Rows are points. Before rounding, the points of a table are all equally far from one centre. They may lie mostly on one side of it. Where is the centre, to within rounding?

Points:
1.4; 4.6; 5.5
4.7; 0.4; -2.5
6.6; 3.0; -0.5
-0.5; 6.5; -0.3
-0.4; -1.4; -0.7
4.0; 0.5; -3.0
Centre: 2.0; 2.5; 1.1

Points, 18 rows:
-2.0; 1.5; 3.0; -1.3; 6.2; 3.9; -6.2; -0.9; -1.0; -3.1; -0.9
-6.8; 1.1; -1.2; -3.9; 0.4; -1.4; -2.5; -0.1; -0.9; 5.5; 1.1
0.9; -5.5; -0.1; -2.2; 2.0; -0.7; 3.2; 0.0; -4.0; -3.6; -1.6
-2.9; 4.7; 1.0; 0.7; 3.8; -0.1; 0.4; 1.4; -9.5; -0.7; 0.8
-2.2; 1.2; -0.8; -2.3; 0.1; -6.9; -1.0; 0.3; -0.3; 2.9; 6.6
-2.0; 2.9; -1.2; -1.2; -0.9; -3.3; 4.1; 7.9; -1.7; 0.1; 3.3
-2.0; -0.7; -5.3; 0.7; -0.6; 2.2; 5.1; -3.1; -3.1; -3.0; 5.8
-3.4; 0.2; -0.9; 2.0; 3.0; -7.9; -0.2; -3.6; -2.5; -3.7; -0.5
-0.2; 3.3; 1.0; -2.5; 2.9; -1.1; 4.1; 3.2; -7.5; -1.8; -2.2
-2.9; 1.2; 0.1; -3.1; -1.3; -1.9; -6.6; -2.4; -1.0; -7.2; 0.2
-6.2; 0.1; -5.5; 2.3; -0.8; 1.6; -3.8; 0.5; 0.2; -6.4; 2.2
0.3; 7.1; -5.1; 2.1; 1.6; -3.4; -3.3; -2.1; -2.7; 1.0; 1.0
0.2; 6.4; -4.0; -0.4; -1.2; -2.1; 4.9; -0.7; -2.8; -3.2; -3.3
-5.4; 0.9; 0.5; -0.3; -0.2; -2.3; 7.0; 4.9; -1.4; -5.0; 1.6
0.7; 1.7; -3.1; -1.9; 0.8; 2.4; 6.6; 1.1; 4.0; 0.4; -1.2
-0.1; 2.2; -5.3; -7.1; 4.5; 1.9; 0.3; 4.3; -0.8; 0.5; 1.7
-2.6; 2.9; -0.6; -2.3; 0.0; 5.4; 0.7; -7.3; -3.0; -2.5; 1.6
2.8; 3.5; -2.6; -3.1; 6.4; 0.4; 1.5; -5.4; -1.0; -3.7; -0.9
Centre: -2.0; 2.0; -0.6; -0.8; 1.6; -0.2; 0.2; 0.2; -0.6; -2.0; 1.7

Points (29 x 24):
1.4; -6.5; -3.8; 3.4; 3.6; -4.5; 4.4; 6.2; 0.1; 3.1; 3.2; -0.6; -1.0; 2.4; -1.4; 3.9; -6.3; -1.5; 0.9; -0.1; -0.4; 4.3; -3.1; -0.5
3.2; -3.7; 0.0; 1.7; 1.4; -3.7; 0.8; 4.4; -1.2; -6.1; -3.7; 4.2; 5.8; 5.9; -1.5; 1.9; -2.3; -4.0; -1.7; 4.2; 0.6; 4.5; -7.1; -2.3
-3.6; -2.2; -4.7; 0.8; -1.9; -2.7; 4.3; -0.5; -1.0; 3.8; 2.0; -0.8; 5.2; 4.5; 1.5; 3.4; -1.0; -6.8; 0.5; -2.3; -2.5; 1.9; -5.7; -5.5
-0.3; -1.1; -1.4; 2.6; 0.1; -1.5; 1.2; 4.0; 2.5; 1.5; -0.5; 2.0; -0.3; 4.7; -2.4; 5.4; -4.4; 2.5; -2.4; 1.9; -5.0; 2.5; -6.3; -6.5
6.2; -2.6; -1.4; 5.4; 0.9; -1.4; 2.2; 0.5; 1.2; 1.5; 1.6; -0.3; 2.1; 2.7; -2.5; 0.9; -0.6; 3.1; -3.5; -3.1; -1.5; 2.2; -6.9; -6.0
2.1; -3.1; -0.8; -3.0; 1.3; -1.2; 4.8; 8.9; 1.7; -1.5; 1.7; 3.8; -0.2; 4.2; 1.4; 0.4; -3.1; -1.0; -7.4; -4.3; 4.1; 4.8; -2.6; -1.7
-2.7; -8.0; 4.8; -2.2; 4.0; -3.5; 0.3; 2.8; -0.7; -0.4; 4.1; 2.4; 2.9; -2.0; -1.5; 4.0; -1.9; -3.9; -2.6; -0.5; 0.5; 1.7; -3.8; -4.0
-2.0; -3.8; 1.1; -1.4; 0.2; -0.9; 0.8; 7.8; 2.3; -2.5; -0.2; 2.1; 3.2; 5.5; -1.2; 5.0; -0.7; -3.5; -2.7; -0.9; 0.1; -6.0; 0.5; -4.7
1.2; -0.7; -6.0; 1.7; -0.1; 0.9; 3.7; 6.1; 2.7; -0.2; -0.4; 6.4; 4.4; 2.0; 0.6; -1.3; 0.8; 4.5; 0.3; 2.3; 3.3; 3.2; -0.6; -2.6
0.1; -2.7; 2.8; 0.0; 3.1; -0.9; 2.8; 2.5; 3.5; -1.8; 2.8; 1.2; 0.9; 6.6; -1.8; 0.7; 4.7; 1.6; 0.1; -1.8; 5.4; 0.4; -7.2; 1.0
-1.5; -2.8; -7.3; 3.5; 4.4; -3.6; 3.6; -0.1; 3.3; -3.2; 1.6; 0.8; 0.4; 1.3; 1.4; 2.4; -5.6; -0.2; 0.6; -0.1; 4.5; 1.0; -7.5; -2.2
-0.6; -4.8; -4.9; 0.0; 4.6; -4.4; 4.0; 2.3; -1.0; 1.9; 2.9; -0.7; 6.2; 2.0; 0.3; 0.0; -2.8; 3.0; -0.8; -3.5; 6.9; -2.0; -2.0; -1.7
-4.2; -3.5; -1.5; -0.8; 3.8; -2.6; 4.3; 4.0; -2.5; -0.3; -0.5; 0.8; 4.3; -1.5; 2.9; 4.4; -3.2; -0.6; -7.2; -1.7; -1.8; 2.5; -3.8; -5.6
-0.6; -8.2; -7.6; 2.5; -1.6; -1.3; 0.6; 4.2; -2.8; 0.9; -0.6; 0.8; 1.1; 4.7; 0.4; 0.3; -6.3; 0.5; 0.9; -1.4; 4.1; -0.6; -5.9; -3.3
-4.1; -3.8; 0.4; 1.8; 3.5; -4.3; 5.0; 3.1; 0.1; 3.5; 0.3; -0.5; -0.4; 0.4; 0.5; 4.1; -1.0; -0.1; -1.7; -0.8; -5.7; 1.1; -3.1; -5.4
1.5; -8.2; -1.0; 0.2; 0.9; -0.7; 1.9; 4.7; 2.1; -7.3; 0.7; 0.2; 0.3; 1.0; 2.5; 0.8; -3.5; 1.6; -5.5; -2.8; 4.3; 1.7; -1.2; -2.7
-3.5; -0.7; -3.3; 1.5; -1.0; -4.5; 0.8; 5.9; 6.7; -2.6; 0.1; 2.6; 2.3; -0.7; -3.3; 3.7; -6.1; -2.1; 1.5; 0.1; -2.0; 4.6; -3.2; -2.6
-0.6; -6.4; -3.3; 1.4; -1.3; -7.8; 0.6; 2.1; 1.0; -1.1; -1.0; 3.7; 4.5; 0.3; 4.4; -1.6; 2.5; -1.0; -0.9; -2.8; 0.3; 5.0; -6.0; -7.7
-2.6; -0.4; -0.4; 0.5; -3.1; -5.0; 2.0; 1.1; 0.7; 2.3; 1.1; -1.8; 1.4; -0.9; 2.0; 0.5; -6.6; -2.7; -1.9; -4.1; 2.0; 0.3; -4.4; -6.6
-4.4; -6.4; -3.4; 2.4; 4.2; -1.7; 0.4; -2.8; 1.4; 1.8; 0.3; 3.9; 4.6; 1.4; 5.1; 2.7; 0.2; -2.8; -2.0; -2.0; 3.0; -3.4; -5.0; -6.1
3.0; -5.1; -4.4; 1.4; 1.1; -7.7; 5.9; 2.1; -2.6; 5.4; 0.9; 2.5; -1.0; 2.5; 1.2; 2.2; -3.1; -4.8; -0.3; 0.4; 0.9; 2.9; -2.2; -2.3
-0.6; -0.2; -4.4; 3.7; 1.4; -5.5; -0.2; 3.3; 0.6; 1.6; -1.1; -1.7; -0.2; -0.7; -0.6; -2.0; -5.4; -7.0; -1.6; -0.1; -1.8; 3.4; -3.5; -4.5
-1.2; -4.2; -1.1; 5.1; 1.7; -3.5; 4.9; 2.0; -1.1; -1.7; 2.4; -1.5; 6.4; 8.0; 0.1; 2.2; -6.2; 1.4; -1.7; -1.8; 3.5; 3.7; 1.6; -2.2
-0.1; -0.4; -2.6; -0.1; 3.0; -3.6; 2.5; 3.2; -5.7; 0.3; 2.7; 2.4; 0.9; 1.9; -2.6; -0.2; -2.8; -1.4; -4.9; 2.3; 7.2; 3.2; -4.9; -1.5
2.3; -4.1; -0.5; 1.2; 2.6; -0.5; 4.9; 1.7; 2.6; 1.0; -1.7; -0.6; 7.1; 1.3; -5.1; 3.3; 2.2; 1.2; 2.1; 3.3; 3.4; 3.0; 1.1; -0.4
1.0; -4.3; -1.3; 3.6; -1.1; -2.4; 1.0; 2.8; 3.7; -3.9; 3.4; 0.9; 0.9; -0.3; 5.9; 4.0; -4.7; -3.5; -0.4; -0.9; 5.7; 0.2; -4.8; -4.5
-1.4; -5.1; 2.0; -1.9; 0.8; -1.5; -2.4; 1.4; -0.5; 3.3; -1.4; 3.6; -3.1; 5.3; -0.9; 1.8; -1.8; -0.9; -2.0; -3.7; 5.3; 3.6; -0.4; 4.0
0.9; -2.7; 0.6; 2.4; 1.2; -2.7; -0.3; 1.7; 2.3; -5.5; -2.1; -3.9; 2.3; 1.4; 3.4; 4.0; -5.6; -5.8; -4.6; -0.8; 0.7; 3.0; -3.5; -5.3
-2.8; 3.0; -1.4; 3.0; 5.5; -1.2; -0.9; 7.2; 0.6; 0.6; 0.1; -0.7; 3.7; 6.7; -0.5; 2.9; -2.6; -1.1; -2.5; 4.3; 4.3; 1.2; -4.2; -4.0
Centre: -0.7; -3.7; -1.8; 1.2; 1.2; -2.0; 1.0; 2.7; 1.8; 0.3; -0.6; 2.1; 3.0; 3.5; -0.5; 1.7; -0.9; -2.0; -1.8; -1.4; 1.9; 2.5; -2.8; -2.5

Points:
-9.4; -2.0; -6.6; -0.4; -0.8; -1.8; 1.2; 2.8; -3.1; -1.9; 1.2; -1.0; 2.2; 2.9; -3.0; 2.3; 3.3; 5.4; -0.4; -3.4; 1.4; 0.9; 4.1; 1.1
-8.3; -2.6; -6.9; -1.2; -1.5; 0.8; -1.3; 0.1; -1.5; -0.7; 1.6; -6.4; 4.4; 4.3; -0.2; 0.4; 1.8; 3.9; -0.6; -4.1; 3.4; 3.0; 2.9; -0.8
-4.3; 1.4; -2.8; -3.1; 0.4; -0.6; -1.7; -0.2; -2.1; -1.2; 0.5; -5.4; 1.0; 1.7; -0.7; -0.5; 5.7; 3.6; -0.2; -4.5; 2.5; 4.1; 2.4; -5.1
-5.6; 2.3; -6.7; -0.4; -1.8; 0.0; -2.0; 4.3; -1.8; -1.7; -1.2; -3.9; 2.3; 2.6; -2.0; 1.0; 4.1; 3.0; -2.2; -1.2; 5.2; 3.5; 0.9; -0.3
-4.7; -3.2; -9.4; -2.2; -4.6; -2.1; -2.1; 1.4; -0.9; -0.9; 2.1; -2.7; 3.9; 5.0; -2.2; 2.1; 1.6; 7.1; -1.6; -1.7; 2.4; 1.1; 4.3; -2.9
-8.5; -2.3; -6.1; 0.0; -2.1; 0.4; -3.5; 1.9; -4.7; 1.5; -1.3; -0.2; 4.1; 2.0; -1.8; 2.0; 5.7; 1.6; 0.3; -2.8; 0.6; 3.9; 1.1; -0.9
-6.4; -3.5; -8.1; -1.2; -1.0; -0.1; -2.5; 1.9; -1.0; -2.2; -0.3; -3.7; 0.0; 3.6; -2.4; 1.1; 2.8; 4.5; -1.3; -4.7; 4.0; 3.0; -0.3; -0.3
-6.1; -2.7; -6.9; 1.0; -1.5; -1.7; 1.1; 2.9; -2.2; -2.8; -0.9; -4.0; 1.6; 2.7; -0.1; 0.8; 1.9; 5.2; -0.9; -6.4; 2.5; 0.3; 0.7; 1.8
-4.2; -2.5; -6.0; -4.4; -1.4; -3.6; -1.3; 3.8; -2.1; -2.3; 3.6; -1.3; 1.9; 0.8; 1.9; -2.2; 3.8; 5.7; 2.4; 0.4; 3.5; 3.8; 2.5; -3.9
-4.1; -2.3; -5.7; 0.3; 0.9; 0.5; -3.1; 1.3; -5.4; -0.9; -0.1; -2.4; 3.3; -0.3; 1.8; 0.2; 3.4; 7.2; 1.2; -4.0; 4.6; 4.5; 0.9; 0.9
-6.1; -2.7; -3.7; -1.7; -1.6; -2.2; -2.8; 2.6; 0.2; -3.3; -1.3; -3.6; -0.1; 3.3; 1.3; -3.6; 1.0; 2.6; 3.5; -2.9; 2.6; 4.9; 3.6; -0.1
-5.0; 2.0; -7.3; -1.2; -1.6; -1.7; -1.6; 4.5; -2.2; -3.1; -1.5; -3.5; 2.5; 3.1; 3.2; 0.4; 4.1; 4.8; 1.2; -5.2; 3.4; 1.6; 2.9; -0.8
-2.9; 0.2; -7.6; -0.7; 0.7; -1.4; 1.0; 3.8; -2.9; 0.7; -3.2; -2.6; 3.0; 1.8; 3.4; -0.3; 2.3; 1.4; -0.8; -4.4; 3.2; 0.6; 2.6; -0.5
-5.5; 0.6; -6.0; -0.4; 0.0; 1.7; -1.6; 2.5; -2.9; -4.6; -2.8; -1.9; 1.6; 4.0; 0.9; -0.3; 3.1; 7.7; 2.1; -6.3; 2.2; 1.7; 3.9; -0.3
-7.4; -3.1; -4.6; 1.6; -0.8; -0.9; 0.9; 2.0; -2.3; -0.8; -0.6; -2.8; 3.5; 5.4; 0.5; -3.3; 1.4; 6.4; 2.5; -3.2; 2.5; -0.5; 5.9; 0.7
-4.6; -0.3; -8.3; 0.4; -5.2; -0.2; -3.7; 3.9; -2.8; -3.2; 0.5; -4.5; 2.7; 3.8; 1.0; -2.4; 3.5; 4.5; 1.6; -2.5; 4.3; 3.0; 3.2; -2.7
-5.1; 0.7; -4.8; -1.0; -1.4; -3.3; -3.6; 3.1; -4.1; -1.1; -0.9; -2.0; 2.5; 0.2; 1.7; 0.2; -0.5; 5.4; 1.7; -4.0; 7.1; 2.0; 3.3; -2.5
-6.3; -3.8; -6.4; -2.7; -0.3; -1.9; -2.0; 0.7; -4.5; -4.3; -4.8; -5.0; 0.9; 1.9; -1.7; 0.1; 4.3; 4.3; 4.4; -1.1; 0.4; 0.4; 1.8; -0.8
-5.2; 2.5; -7.7; -0.1; -1.6; 1.0; -0.9; 1.8; 1.4; 1.5; -5.3; -1.3; 0.7; 2.0; 1.2; -1.3; 5.3; 7.6; 4.4; -3.1; 5.4; 3.5; 1.7; 1.1
-3.5; -3.5; -6.3; 2.5; -1.5; -1.3; -4.7; 0.9; 0.0; 0.6; -1.1; -2.7; 3.2; 4.4; 2.4; 0.2; 4.2; 6.4; 0.2; -3.4; 2.7; 5.1; 1.0; -0.9
-0.6; -1.1; -7.8; -1.7; -2.0; -1.4; -0.6; 1.5; -3.5; 0.3; 1.6; -5.5; -0.3; 4.1; -0.1; 1.1; 6.2; 7.8; 1.9; -3.6; 4.7; 3.7; 2.3; -1.6
-3.4; -0.6; -4.0; -1.5; -3.5; -4.8; -0.8; 1.3; -0.3; -5.2; 3.3; -2.0; 4.1; 0.5; 1.7; 2.5; 4.1; 3.4; 0.1; -3.7; 4.5; 1.5; 1.4; 0.4
-8.5; -1.6; -8.1; -0.9; -0.6; -0.3; -1.2; 1.8; -1.7; -1.3; -0.2; -1.1; 4.8; 2.2; 0.7; 1.3; 3.7; 4.7; 0.0; 0.7; 6.7; 1.4; 4.5; 0.5
-6.1; -0.8; -7.4; -1.9; 0.5; -1.3; -0.3; 3.3; -2.2; -3.1; 0.3; -5.2; -1.3; 1.9; -1.8; 1.2; 4.6; 4.6; 0.7; -4.4; 2.1; 0.4; 5.1; 0.0
-4.2; -2.4; -8.4; 1.3; -0.6; 1.7; -5.0; 0.2; -1.7; 0.3; 0.3; -3.6; 3.0; 2.2; 1.8; 0.1; 6.4; 4.1; -0.9; -3.5; 2.1; 3.0; 3.8; 0.6
-8.5; -3.2; -7.5; -2.0; -1.2; -0.4; -3.5; -0.3; -3.2; -0.4; -0.1; -0.9; 1.2; 2.2; 1.7; 3.2; 5.4; 6.3; -0.3; -3.9; 4.2; 2.3; 2.2; -3.3
-7.7; -1.7; -9.3; 2.6; -1.6; 0.9; -3.6; 0.5; -1.6; 0.5; -1.5; -3.1; -0.3; 3.0; -3.1; 3.4; 5.3; 5.3; -0.4; -3.5; 2.3; 3.4; 2.2; -1.7
-3.3; 0.2; -5.4; 3.1; -2.2; -3.0; -4.2; 0.0; -0.4; -3.8; -3.5; -4.5; 1.5; 3.7; 0.7; 0.5; 3.8; 5.3; -0.8; -2.6; 3.3; 0.8; 3.1; -2.2
-1.3; -3.3; -2.8; -0.6; -2.3; 0.3; -0.4; 5.4; -0.8; -0.5; 0.3; -3.5; 1.9; 5.6; 0.1; -2.5; 2.8; 6.3; 0.3; -1.5; 2.9; 4.5; 2.4; 1.9
Centre: -3.0; -0.4; -4.3; -0.1; -3.4; 2.3; -0.1; -0.2; -0.4; 0.5; 0.8; -1.1; 0.4; 1.1; 0.2; 2.4; 1.0; 3.9; 4.5; 0.0; 1.0; -0.3; 1.2; -1.7
